Rows are points. The points of each table are mixes of a few directions, plus a little noise. Count the directions of each table, and those that both share. Where both have some left over, give the other angles between the two spaces (their principal angles), to ten degrees, smallest first.

First (5 x 3)
array([[ 0.001,  0.000, -0.015],
       [ 0.004, -0.003, -0.070],
       [-0.003,  0.001,  0.041],
       [ 0.006, -0.002, -0.080],
       [-0.008,  0.003,  0.123]])
Second (4 x 3)
array([[ 0.001, -0.001, -0.024],
       [-0.008,  0.003,  0.126],
       [ 0.002, -0.002, -0.033],
       [ 0.006, -0.003, -0.070]])
Directions: first 1, second 1, shared 1

First (7 x 8)
array([[-0.062,  0.049, -0.031, -0.002, -0.103,  0.091, -0.014,  0.042],
       [-0.013,  0.010, -0.007,  0.000, -0.022,  0.019, -0.003,  0.009],
       [ 0.043, -0.033,  0.021,  0.000,  0.070, -0.061,  0.010, -0.029],
       [-0.005,  0.004, -0.002,  0.000, -0.009,  0.008, -0.001,  0.004],
       [-0.052,  0.041, -0.026, -0.001, -0.086,  0.076, -0.012,  0.036],
       [ 0.076, -0.061,  0.038,  0.001,  0.127, -0.112,  0.018, -0.052],
       [ 0.013, -0.010,  0.007,  0.000,  0.022, -0.019,  0.003, -0.009]])
Second (9 x 8)
array([[ 0.010,  0.021, -0.007, -0.001,  0.002, -0.033, -0.010, -0.007],
       [ 0.005, -0.079,  0.034,  0.005,  0.047,  0.040,  0.032, -0.004],
       [-0.044,  0.100, -0.049, -0.005, -0.108,  0.025, -0.037,  0.032],
       [-0.031, -0.042,  0.011,  0.003, -0.018,  0.086,  0.021,  0.020],
       [ 0.043,  0.069, -0.021, -0.004,  0.018, -0.126, -0.032, -0.028],
       [ 0.009, -0.029,  0.013,  0.001,  0.025,  0.003,  0.012, -0.007],
       [ 0.026,  0.065, -0.022, -0.004, -0.002, -0.091, -0.029, -0.016],
       [-0.051, -0.024,  0.001,  0.002, -0.053,  0.116,  0.015,  0.035],
       [ 0.036, -0.081,  0.039,  0.004,  0.086, -0.020,  0.030, -0.025]])
Directions: first 1, second 2, shared 1

First (8 x 12)
array([[-0.022,  0.010, -0.027,  0.034, -0.011, -0.016,  0.007, -0.019,
         0.006, -0.049,  0.014,  0.058],
       [-0.012,  0.018, -0.007,  0.019, -0.016, -0.014,  0.013, -0.008,
         0.003, -0.018,  0.018,  0.020],
       [ 0.009,  0.047,  0.037, -0.010, -0.032, -0.010,  0.028,  0.023,
        -0.002,  0.042,  0.025, -0.053],
       [ 0.032, -0.232, -0.006, -0.109,  0.136,  0.038, -0.083,  0.017,
         0.004,  0.102, -0.089, -0.117],
       [-0.026,  0.011, -0.013,  0.031, -0.026, -0.036,  0.027, -0.005,
         0.009, -0.021,  0.033,  0.019],
       [ 0.021,  0.037,  0.015, -0.012,  0.001,  0.036, -0.016,  0.002,
        -0.013,  0.000, -0.019,  0.004],
       [-0.026,  0.022, -0.021,  0.041, -0.024, -0.027,  0.021, -0.017,
         0.008, -0.044,  0.025,  0.047],
       [ 0.020,  0.086,  0.019,  0.003, -0.028,  0.030,  0.005,  0.004,
        -0.016, -0.013, -0.001,  0.019]])
Second (11 x 12)
array([[ 0.002,  0.036, -0.050,  0.002,  0.067,  0.040, -0.060, -0.025,
        -0.012, -0.019, -0.025,  0.069],
       [-0.027, -0.052, -0.005,  0.040, -0.063, -0.052,  0.063, -0.019,
         0.032, -0.054,  0.028,  0.015],
       [-0.042,  0.014, -0.073,  0.040,  0.052, -0.023, -0.040, -0.028,
        -0.005, -0.034,  0.018,  0.086],
       [ 0.040,  0.005,  0.049, -0.060,  0.006,  0.013,  0.025,  0.026,
         0.016,  0.099,  0.004, -0.121],
       [-0.042, -0.075,  0.029,  0.044, -0.106, -0.102,  0.104,  0.007,
         0.035, -0.024,  0.062, -0.044],
       [ 0.024,  0.075, -0.006, -0.050,  0.098,  0.059, -0.093,  0.025,
        -0.046,  0.080, -0.028, -0.015],
       [-0.019, -0.012, -0.008,  0.002,  0.006, -0.044,  0.024,  0.004,
         0.019,  0.042,  0.039, -0.041],
       [ 0.022, -0.008, -0.016, -0.012,  0.010,  0.024,  0.020, -0.032,
         0.038, -0.008, -0.011, -0.001],
       [ 0.036,  0.045, -0.002, -0.039,  0.057,  0.070, -0.056,  0.001,
        -0.019,  0.027, -0.041,  0.003],
       [-0.010, -0.014,  0.022,  0.032, -0.058,  0.003, -0.002,  0.010,
        -0.032, -0.077, -0.020,  0.055],
       [ 0.013, -0.013,  0.061, -0.001, -0.068,  0.015,  0.012,  0.029,
        -0.030, -0.032, -0.025, -0.007]])
Directions: first 3, second 4, shared 2; angles 70

First (11 x 20)
array([[-0.029, -0.037, -0.040,  0.022,  0.043,  0.011, -0.033, -0.030,
        -0.012,  0.032, -0.040, -0.054,  0.059,  0.028,  0.013,  0.047,
        -0.028,  0.002,  0.025,  0.036],
       [ 0.083,  0.036,  0.001,  0.016, -0.104, -0.009,  0.034,  0.050,
         0.009, -0.077,  0.047,  0.090, -0.068, -0.011,  0.020, -0.063,
        -0.001, -0.033, -0.039, -0.044],
       [-0.015,  0.045, -0.073,  0.013, -0.005, -0.008,  0.019,  0.005,
        -0.016,  0.045, -0.030, -0.034,  0.020,  0.006,  0.002,  0.017,
        -0.051,  0.006, -0.016,  0.034],
       [-0.048,  0.127, -0.072, -0.014, -0.026, -0.045,  0.086,  0.016,
        -0.014,  0.086, -0.018, -0.041, -0.013, -0.022, -0.029, -0.026,
        -0.059,  0.000, -0.040,  0.010],
       [-0.085,  0.056, -0.044, -0.045,  0.100,  0.007,  0.013, -0.014,
        -0.012,  0.119, -0.055, -0.090,  0.034, -0.028, -0.050,  0.063,
        -0.009,  0.080, -0.002,  0.075],
       [ 0.024, -0.088,  0.015,  0.031,  0.017,  0.029, -0.061, -0.019,
         0.002, -0.043, -0.008,  0.007,  0.033,  0.028,  0.031,  0.031,
         0.010, -0.013,  0.030,  0.009],
       [ 0.059,  0.052, -0.033,  0.009, -0.074, -0.002,  0.035,  0.044,
         0.003, -0.038,  0.021,  0.054, -0.048, -0.016,  0.010, -0.032,
        -0.015, -0.007, -0.042, -0.007],
       [-0.082, -0.034,  0.109, -0.032,  0.046, -0.038,  0.001, -0.052,
         0.010,  0.026,  0.024, -0.031,  0.013,  0.009, -0.027, -0.037,
         0.045, -0.034,  0.046, -0.071],
       [ 0.092, -0.078,  0.022,  0.029, -0.032,  0.043, -0.055,  0.020,
         0.010, -0.103,  0.025,  0.072, -0.016,  0.010,  0.041,  0.009,
         0.031, -0.005,  0.007, -0.001],
       [-0.040,  0.020,  0.094, -0.037, -0.004, -0.042,  0.037, -0.012,
         0.014,  0.003,  0.044,  0.012, -0.036, -0.014, -0.031, -0.065,
         0.043, -0.030,  0.010, -0.077],
       [ 0.040, -0.094,  0.025,  0.009,  0.045,  0.055, -0.078, -0.005,
         0.006, -0.051, -0.006,  0.018,  0.021,  0.010,  0.021,  0.058,
         0.040,  0.033,  0.026,  0.037]])
Second (9 x 20)
array([[ 0.040, -0.018,  0.055, -0.005, -0.038, -0.044,  0.035,  0.058,
         0.023,  0.057, -0.021, -0.007, -0.007,  0.007,  0.029,  0.049,
        -0.004, -0.020,  0.007,  0.001],
       [ 0.014, -0.060, -0.018, -0.048,  0.036,  0.063, -0.041,  0.000,
        -0.031, -0.004, -0.023, -0.074,  0.033, -0.010, -0.092,  0.012,
        -0.003, -0.026, -0.009,  0.039],
       [ 0.029, -0.087, -0.021, -0.114,  0.011,  0.101, -0.046,  0.029,
        -0.036, -0.032, -0.009, -0.064,  0.033, -0.047, -0.169, -0.028,
        -0.027, -0.089, -0.044,  0.037],
       [-0.012,  0.039, -0.024,  0.012, -0.019,  0.006,  0.034, -0.060,
         0.018, -0.026,  0.027,  0.028,  0.014, -0.028,  0.007, -0.051,
        -0.020, -0.054, -0.046, -0.014],
       [-0.033,  0.006,  0.023,  0.049, -0.029,  0.004, -0.039,  0.009,
         0.046,  0.015, -0.002, -0.066,  0.065, -0.037, -0.016,  0.058,
        -0.031, -0.012, -0.053, -0.012],
       [ 0.001,  0.010, -0.001, -0.003,  0.054, -0.026,  0.014, -0.012,
        -0.017, -0.002,  0.000,  0.092, -0.061,  0.043,  0.084, -0.004,
         0.053,  0.092,  0.076,  0.013],
       [ 0.007,  0.087, -0.028,  0.104, -0.069, -0.089,  0.076, -0.033,
        -0.026,  0.026,  0.000, -0.057, -0.020,  0.068,  0.064, -0.043,
        -0.019, -0.028,  0.011, -0.061],
       [-0.026,  0.036,  0.000,  0.020, -0.012, -0.036, -0.010,  0.036,
        -0.007, -0.027,  0.022,  0.071, -0.054,  0.024,  0.044, -0.026,
         0.016,  0.069,  0.041, -0.042],
       [-0.021, -0.014,  0.015, -0.015,  0.066,  0.021, -0.022, -0.028,
         0.029, -0.008,  0.004,  0.080,  0.000, -0.021,  0.051,  0.035,
         0.036,  0.067,  0.018,  0.037]])
Directions: first 4, second 6, shared 1; angles 40, 90, 90

First (10 x 32)
array([[ 0.011, -0.057,  0.026,  0.024,  0.098,  0.006,  0.020, -0.028,
         0.024,  0.027, -0.006, -0.082, -0.029,  0.016, -0.001, -0.002,
        -0.070, -0.011, -0.024, -0.041,  0.015,  0.006,  0.039, -0.077,
         0.035, -0.021, -0.047,  0.004, -0.051, -0.001,  0.002,  0.044],
       [-0.015,  0.024,  0.049,  0.023, -0.036, -0.022,  0.016, -0.027,
         0.008, -0.018, -0.041, -0.019,  0.003,  0.032,  0.104,  0.015,
        -0.018, -0.030, -0.030,  0.032,  0.023,  0.031, -0.033, -0.016,
         0.006, -0.021, -0.002, -0.029, -0.036,  0.063,  0.017, -0.047],
       [-0.061, -0.065,  0.055,  0.012,  0.104, -0.004,  0.024, -0.046,
        -0.013,  0.024, -0.007, -0.141, -0.044, -0.062,  0.052, -0.009,
        -0.017, -0.011,  0.006, -0.031,  0.003, -0.018,  0.032, -0.054,
        -0.006, -0.148, -0.067,  0.036, -0.018, -0.036, -0.017,  0.001],
       [ 0.012, -0.057,  0.004,  0.016,  0.043,  0.004,  0.036, -0.025,
         0.024, -0.004,  0.017, -0.010,  0.015, -0.041, -0.113, -0.048,
         0.035,  0.046,  0.082, -0.072,  0.007,  0.043,  0.037, -0.026,
         0.010, -0.022,  0.036,  0.021,  0.073, -0.023, -0.009,  0.070],
       [ 0.044,  0.020, -0.009,  0.018, -0.063, -0.006,  0.011,  0.001,
         0.028, -0.025, -0.011,  0.078,  0.043,  0.046, -0.043, -0.011,
         0.011,  0.014,  0.017, -0.001,  0.020,  0.053, -0.015,  0.005,
         0.018,  0.086,  0.065, -0.033,  0.027,  0.048,  0.019,  0.021],
       [ 0.003,  0.054,  0.021,  0.015, -0.093, -0.020,  0.001, -0.005,
         0.008, -0.032, -0.033,  0.049,  0.031,  0.050,  0.071,  0.016,
         0.004, -0.017, -0.024,  0.046,  0.021,  0.040, -0.048,  0.016,
        -0.002,  0.037,  0.039, -0.038, -0.013,  0.072,  0.020, -0.048],
       [-0.054,  0.039, -0.037, -0.055, -0.044,  0.007, -0.038,  0.041,
        -0.060, -0.006,  0.026,  0.039, -0.006, -0.092, -0.010, -0.003,
         0.101,  0.020,  0.045,  0.028, -0.045, -0.064, -0.016,  0.102,
        -0.070, -0.062,  0.007,  0.046,  0.073, -0.074, -0.032, -0.050],
       [ 0.049,  0.031, -0.047, -0.013, -0.005,  0.019, -0.035,  0.049,
         0.005,  0.023,  0.008,  0.043, -0.012,  0.074,  0.005,  0.037,
        -0.076, -0.030, -0.086,  0.036, -0.008, -0.037, -0.004, -0.002,
         0.024,  0.119, -0.023, -0.029, -0.081,  0.011,  0.014,  0.003],
       [ 0.004, -0.041,  0.049,  0.037,  0.038, -0.008,  0.039, -0.045,
         0.032, -0.002, -0.020, -0.054,  0.003,  0.013,  0.009, -0.015,
        -0.025,  0.000,  0.011, -0.036,  0.032,  0.049,  0.014, -0.066,
         0.027, -0.028, -0.001, -0.011, -0.010,  0.033,  0.012,  0.029],
       [ 0.005,  0.055, -0.109, -0.075, -0.045,  0.032, -0.073,  0.093,
        -0.058,  0.016,  0.052,  0.103, -0.011, -0.040, -0.076,  0.014,
         0.057,  0.018,  0.000,  0.039, -0.061, -0.102, -0.007,  0.115,
        -0.048,  0.064,  0.002,  0.034,  0.034, -0.090, -0.030, -0.018]])
Second (9 x 32)
array([[ 0.003, -0.032, -0.025, -0.007,  0.016, -0.052,  0.035,  0.047,
         0.027,  0.008,  0.021,  0.016,  0.027, -0.057,  0.043,  0.005,
        -0.054, -0.033,  0.022, -0.024,  0.016,  0.007, -0.034, -0.015,
        -0.003,  0.030, -0.020, -0.019,  0.026,  0.020,  0.063, -0.021],
       [ 0.031, -0.050, -0.008, -0.002,  0.028, -0.042,  0.018, -0.006,
        -0.001, -0.029,  0.016,  0.038,  0.018, -0.033,  0.075,  0.015,
        -0.035, -0.004, -0.011, -0.012,  0.019, -0.023,  0.012,  0.047,
         0.041,  0.013, -0.021, -0.017,  0.023,  0.040,  0.028,  0.024],
       [ 0.031,  0.011, -0.003, -0.020,  0.005, -0.011, -0.007, -0.048,
         0.015,  0.038, -0.036,  0.050, -0.046, -0.012,  0.066,  0.049,
         0.034, -0.043,  0.012, -0.008, -0.009,  0.028, -0.005, -0.020,
         0.023,  0.018, -0.037, -0.019,  0.009, -0.029,  0.035,  0.056],
       [ 0.027, -0.061,  0.004, -0.048,  0.006, -0.010, -0.029, -0.004,
         0.050, -0.057,  0.046, -0.009,  0.014, -0.013,  0.060,  0.007,
         0.011,  0.030, -0.033, -0.028, -0.026, -0.056,  0.018,  0.010,
        -0.029,  0.017,  0.031,  0.021,  0.021, -0.007,  0.021, -0.007],
       [-0.018,  0.001,  0.000, -0.051, -0.023,  0.003, -0.049,  0.046,
         0.042, -0.049,  0.006, -0.074,  0.041,  0.005,  0.010, -0.026,
         0.037,  0.015, -0.041, -0.060, -0.039, -0.045,  0.002, -0.036,
        -0.039,  0.011,  0.085,  0.042, -0.007, -0.062,  0.001, -0.008],
       [-0.029,  0.003,  0.036,  0.099,  0.005,  0.042,  0.056, -0.027,
        -0.105,  0.054,  0.038,  0.049, -0.055,  0.017, -0.123, -0.019,
        -0.071,  0.027,  0.051,  0.121,  0.048,  0.046, -0.005,  0.048,
         0.017, -0.031, -0.088, -0.036, -0.034,  0.107, -0.061, -0.051],
       [ 0.053, -0.015, -0.069,  0.003,  0.045, -0.036,  0.044, -0.005,
         0.069, -0.040, -0.009,  0.002,  0.072,  0.015,  0.019,  0.011,
        -0.026,  0.017,  0.004, -0.024,  0.031, -0.013,  0.023,  0.046,
        -0.012, -0.034,  0.004, -0.007,  0.073,  0.025,  0.021, -0.033],
       [ 0.024,  0.005, -0.024, -0.004,  0.007,  0.018,  0.017, -0.034,
         0.057,  0.028,  0.007,  0.013, -0.024,  0.020, -0.031,  0.022,
         0.012,  0.010,  0.035,  0.023, -0.005,  0.025, -0.009, -0.025,
        -0.061, -0.017, -0.023, -0.005,  0.032, -0.007,  0.010, -0.047],
       [-0.119,  0.139,  0.089,  0.028, -0.089,  0.087, -0.088,  0.029,
        -0.156,  0.044, -0.086, -0.085, -0.050,  0.059, -0.118, -0.062,
         0.090, -0.021, -0.039,  0.013, -0.035,  0.030, -0.001, -0.055,
         0.065, -0.009,  0.068,  0.037, -0.145, -0.088, -0.118,  0.087]])
Directions: first 4, second 6, shared 0; angles 70, 70, 90, 90

First (10 x 32)
array([[ 0.049,  0.019,  0.012,  0.032,  0.014, -0.010,  0.010, -0.018,
         0.019,  0.020, -0.010, -0.018, -0.013, -0.051,  0.013,  0.019,
        -0.010,  0.021, -0.013,  0.012, -0.009, -0.001,  0.009, -0.042,
        -0.033,  0.027, -0.010,  0.033, -0.018, -0.033,  0.027, -0.001],
       [-0.001,  0.054,  0.057, -0.024, -0.005,  0.032, -0.063,  0.051,
         0.005,  0.038,  0.036,  0.035,  0.025,  0.002, -0.073, -0.021,
        -0.049,  0.020,  0.027, -0.024, -0.041, -0.013, -0.050,  0.032,
         0.027, -0.074,  0.011,  0.027,  0.028,  0.010,  0.020, -0.009],
       [ 0.064,  0.026,  0.064,  0.019, -0.014,  0.012, -0.053,  0.025,
        -0.048,  0.022, -0.019,  0.006,  0.000, -0.133, -0.076,  0.025,
        -0.033,  0.061,  0.039, -0.029, -0.031, -0.006, -0.045,  0.013,
         0.000, -0.013,  0.035,  0.015,  0.023, -0.036,  0.106,  0.025],
       [ 0.036, -0.081, -0.106,  0.030, -0.061, -0.024,  0.086, -0.035,
         0.041, -0.068, -0.068, -0.086, -0.054, -0.005,  0.061, -0.089,
         0.062,  0.000, -0.014,  0.041,  0.019, -0.027,  0.011, -0.023,
        -0.052,  0.026, -0.008, -0.064, -0.077,  0.070, -0.143, -0.079],
       [ 0.035, -0.095,  0.001, -0.044, -0.092, -0.008,  0.065, -0.027,
        -0.058, -0.059, -0.073, -0.020, -0.067, -0.003,  0.021, -0.038,
         0.037,  0.049, -0.034, -0.010,  0.046, -0.014,  0.082,  0.015,
        -0.031, -0.032,  0.006, -0.050,  0.025, -0.021, -0.035,  0.026],
       [-0.026,  0.083,  0.021,  0.029,  0.095, -0.015, -0.040, -0.018,
         0.004,  0.029,  0.020,  0.002,  0.055, -0.009, -0.021,  0.079,
        -0.001, -0.028,  0.020,  0.019, -0.023,  0.022, -0.007,  0.015,
         0.007,  0.081, -0.023,  0.045,  0.021, -0.036,  0.074,  0.026],
       [-0.043,  0.037,  0.045, -0.046,  0.032, -0.004, -0.009, -0.018,
        -0.024,  0.000,  0.002,  0.020,  0.024,  0.073, -0.022,  0.033,
         0.010, -0.006, -0.013,  0.005,  0.005,  0.008,  0.060,  0.052,
         0.007,  0.007, -0.032,  0.022,  0.068, -0.042,  0.019,  0.044],
       [ 0.059,  0.053,  0.010,  0.022, -0.001, -0.003,  0.007, -0.010,
         0.063,  0.014, -0.021, -0.049, -0.007, -0.018, -0.023, -0.047,
        -0.008,  0.035, -0.004,  0.033, -0.043, -0.033, -0.005, -0.008,
        -0.052, -0.006, -0.034,  0.039, -0.023,  0.007, -0.055, -0.058],
       [-0.110, -0.027, -0.016, -0.023,  0.022,  0.024, -0.062,  0.059,
        -0.053,  0.008,  0.076,  0.086,  0.050,  0.040, -0.009,  0.043,
        -0.020, -0.070,  0.041, -0.052,  0.022,  0.040, -0.072,  0.027,
         0.107, -0.024,  0.058, -0.045,  0.018,  0.040,  0.062,  0.041],
       [-0.065, -0.069, -0.089,  0.004,  0.009, -0.006,  0.059, -0.009,
         0.052, -0.003,  0.055,  0.024, -0.015,  0.105,  0.128, -0.005,
         0.011, -0.081, -0.049,  0.008,  0.054,  0.024,  0.017, -0.080,
         0.020,  0.007, -0.003, -0.023, -0.064,  0.039, -0.075, -0.017]])
Second (8 x 32)
array([[-0.021,  0.217,  0.141,  0.027,  0.153,  0.023, -0.171,  0.048,
        -0.010,  0.115,  0.085,  0.065,  0.127, -0.067, -0.153,  0.130,
        -0.087,  0.001,  0.076, -0.019, -0.098,  0.023, -0.094,  0.059,
         0.053,  0.033, -0.006,  0.121,  0.081, -0.071,  0.209,  0.052],
       [ 0.007, -0.077, -0.050, -0.010, -0.055, -0.010,  0.061, -0.018,
         0.004, -0.041, -0.028, -0.023, -0.044,  0.024,  0.055, -0.046,
         0.032,  0.000, -0.029,  0.007,  0.035, -0.009,  0.032, -0.021,
        -0.020, -0.011,  0.001, -0.043, -0.029,  0.025, -0.075, -0.017],
       [ 0.002, -0.016, -0.010,  0.000, -0.011, -0.002,  0.014, -0.004,
         0.002, -0.008, -0.006, -0.005, -0.009,  0.005,  0.011, -0.011,
         0.005,  0.001, -0.006,  0.001,  0.008, -0.001,  0.007, -0.004,
        -0.004, -0.002,  0.001, -0.007, -0.005,  0.006, -0.016, -0.004],
       [ 0.009, -0.077, -0.050, -0.009, -0.055, -0.008,  0.061, -0.017,
         0.004, -0.041, -0.030, -0.022, -0.044,  0.024,  0.052, -0.046,
         0.029,  0.001, -0.028,  0.007,  0.035, -0.008,  0.033, -0.022,
        -0.018, -0.013,  0.003, -0.042, -0.029,  0.025, -0.074, -0.019],
       [ 0.009, -0.092, -0.059, -0.012, -0.064, -0.009,  0.072, -0.022,
         0.004, -0.049, -0.037, -0.028, -0.054,  0.029,  0.065, -0.054,
         0.035,  0.000, -0.035,  0.008,  0.042, -0.010,  0.041, -0.026,
        -0.023, -0.014,  0.003, -0.052, -0.035,  0.031, -0.090, -0.022],
       [-0.002,  0.028,  0.018,  0.004,  0.020,  0.004, -0.023,  0.007,
        -0.002,  0.014,  0.012,  0.008,  0.016, -0.010, -0.020,  0.017,
        -0.012,  0.000,  0.010, -0.002, -0.013,  0.003, -0.013,  0.009,
         0.007,  0.005, -0.001,  0.016,  0.011, -0.010,  0.028,  0.006],
       [-0.003,  0.042,  0.027,  0.005,  0.028,  0.003, -0.033,  0.009,
        -0.002,  0.021,  0.016,  0.013,  0.024, -0.014, -0.029,  0.023,
        -0.016,  0.000,  0.015, -0.004, -0.019,  0.004, -0.017,  0.012,
         0.010,  0.005, -0.001,  0.021,  0.014, -0.015,  0.040,  0.011],
       [ 0.003, -0.023, -0.014, -0.003, -0.016, -0.003,  0.017, -0.005,
         0.001, -0.013, -0.008, -0.007, -0.014,  0.008,  0.018, -0.014,
         0.009, -0.001, -0.008,  0.001,  0.011, -0.002,  0.011, -0.007,
        -0.006, -0.003,  0.000, -0.013, -0.012,  0.008, -0.022, -0.005]])
Directions: first 6, second 1, shared 1
